Each row of a before or after table is a point. The points were changed in one or more steps. Then noise was added and the rows were shuffled. The steps act on columns, c1 being the first. Write out the steps. A step turns or swaps two columns, mirrors them in a line or flattens them onto one, adds a multiple of one to another, or multiplies or shifts one. Angles are multiples of 10 degrees, from the lower column toward the higher: turns from -170 to 170, lines from 10 to 170 but not 90. Use the fewest steps. Two steps may share a column if one is a turn and the other turns, adds or multiplies; they go together, in the order done. Otherwise the lowest column goes first.

Before:
-3, 97, -25
38, -39, -48
3, 79, -31
35, -41, -31
13, -42, -21
-65, 43, -33
16, 33, -3
31, -44, 27
26, -33, -46
After (9 x 3):
-20, -93, 14
-4, -18, 15
-22, 46, -5
-30, 29, 2
-46, -82, 25
-33, -8, -64
27, -94, 31
-31, -93, 37
-48, -88, 38
Steps: swap c1 and c3; shift c2 by -50

Before, 14 rows:
-20, 0, -4, -27, 50, 31, -5, -28
58, -12, -35, 74, -17, -55, -29, -50
39, -33, -121, -3, -46, 22, 12, -33
1, -42, -24, 45, -28, -38, -24, 4
-2, -53, -11, 8, 25, 46, 36, -20
23, 12, 3, 51, -24, 0, -10, -5
30, 0, -2, -81, 42, -2, 33, 26
65, -113, -71, 22, -98, -29, -11, -84
-7, 27, -26, 25, -16, -25, 23, -12
-1, -10, 33, 16, -14, -4, 13, -1
27, 21, 2, -62, 3, 43, -1, 0
6, -15, 48, 41, -13, -39, 39, -46
22, -39, -5, -53, 48, 57, 35, 5
-21, -14, 29, -68, 30, -16, -13, -28
After, 14 rows:
-25, -12, 61, 74, -4, -56, 36, -50
7, 22, 27, -60, -5, 42, -4, 0
-25, 26, -3, 25, 27, -25, -7, -11
-9, -1, -19, -28, -41, 30, -27, -29
46, -15, -4, 41, 33, -38, -22, -46
2, -40, 24, -52, -14, 57, -57, 4
-11, -50, -1, 8, 3, 46, -41, -20
2, 0, 30, -79, -13, -3, -47, 27
7, 12, 22, 56, 12, -1, 23, -5
-24, -43, 6, 45, 8, -38, 37, 3
24, -14, -27, -68, -33, -16, -9, -27
32, -6, -7, 18, 19, -5, 0, 0
-59, -113, 77, 24, 67, -27, 71, -85
-113, -35, 59, -3, 43, 21, 21, -35
Steps: mirror c1 and c3 in the line at 40 degrees; turn c5 and c7 by -140 degrees

Before:
19, 43, 20, -35, 1, 10, 48, 35, 36, -37, 17, -28, -11, 36
-15, -33, -70, 20, -58, -15, -43, -75, 33, -30, 51, 19, 14, 48
40, -31, -44, 59, 19, -62, -5, -49, -65, 18, -77, -25, 61, 71
-7, 13, 27, 14, 19, -62, 39, 30, 22, -3, 43, 27, -19, 60
30, -4, 21, -62, -58, -86, 2, 25, 41, -62, 40, 22, -45, 73
77, -77, -37, 56, 38, 28, 13, 17, -4, 4, 7, -24, 7, 8
-28, -55, -47, 8, -70, -22, -20, 18, 22, -21, 14, 24, 58, 50
40, -66, -89, 49, 15, -42, 38, -49, -9, -7, -41, 7, 54, -31
14, -63, 30, 50, 1, 11, 56, -13, 1, -19, -30, -25, -17, 13
8, -53, -5, 45, 0, 28, -77, -30, 60, 14, -39, 29, 47, -12
18, 66, 65, -14, -81, -46, 2, 37, -10, 32, 26, 15, -31, 33
41, -51, -45, 97, 7, -93, 0, -44, -11, 35, -50, -88, 81, 18
22, -28, -6, 71, 30, -5, -7, 14, -26, -60, -12, -21, 15, -23
After (13 x 14):
45, -51, -6, 97, 29, -92, -2, -46, -45, 41, -54, -87, 82, -9
-6, 14, 17, 17, 41, -59, 39, 29, 22, -7, 4, 27, -20, 71
-24, -53, 21, 6, -47, -20, -23, 21, -46, -18, -10, 26, 64, 51
-15, -36, 30, 17, -35, -15, -43, -78, -64, -32, 21, 18, 18, 68
37, -33, -67, 55, 36, -60, 0, -50, -42, 13, -104, -28, 65, 30
20, -65, -1, 53, 16, 11, 57, -14, 33, -22, -34, -25, -18, -5
7, -51, 60, 40, 23, 30, -74, -33, -3, 14, -32, 30, 42, -25
79, -81, -2, 56, 56, 26, 13, 18, -35, 4, 7, -25, 9, 8
17, 40, 36, -34, 22, 15, 52, 36, 17, -38, -4, -29, -7, 36
27, -5, 43, -60, -39, -88, -2, 21, 19, -62, -8, 20, -49, 86
16, 69, -8, -11, -66, -47, 1, 41, 64, 34, 5, 13, -32, 41
43, -67, -4, 52, 33, -39, 40, -55, -92, -3, -22, 7, 54, -53
21, -31, -23, 68, 51, -4, -6, 14, -4, -58, 1, -20, 12, -28
Steps: swap c3 and c9; shift c5 by 20; turn c11 and c14 by 30 degrees
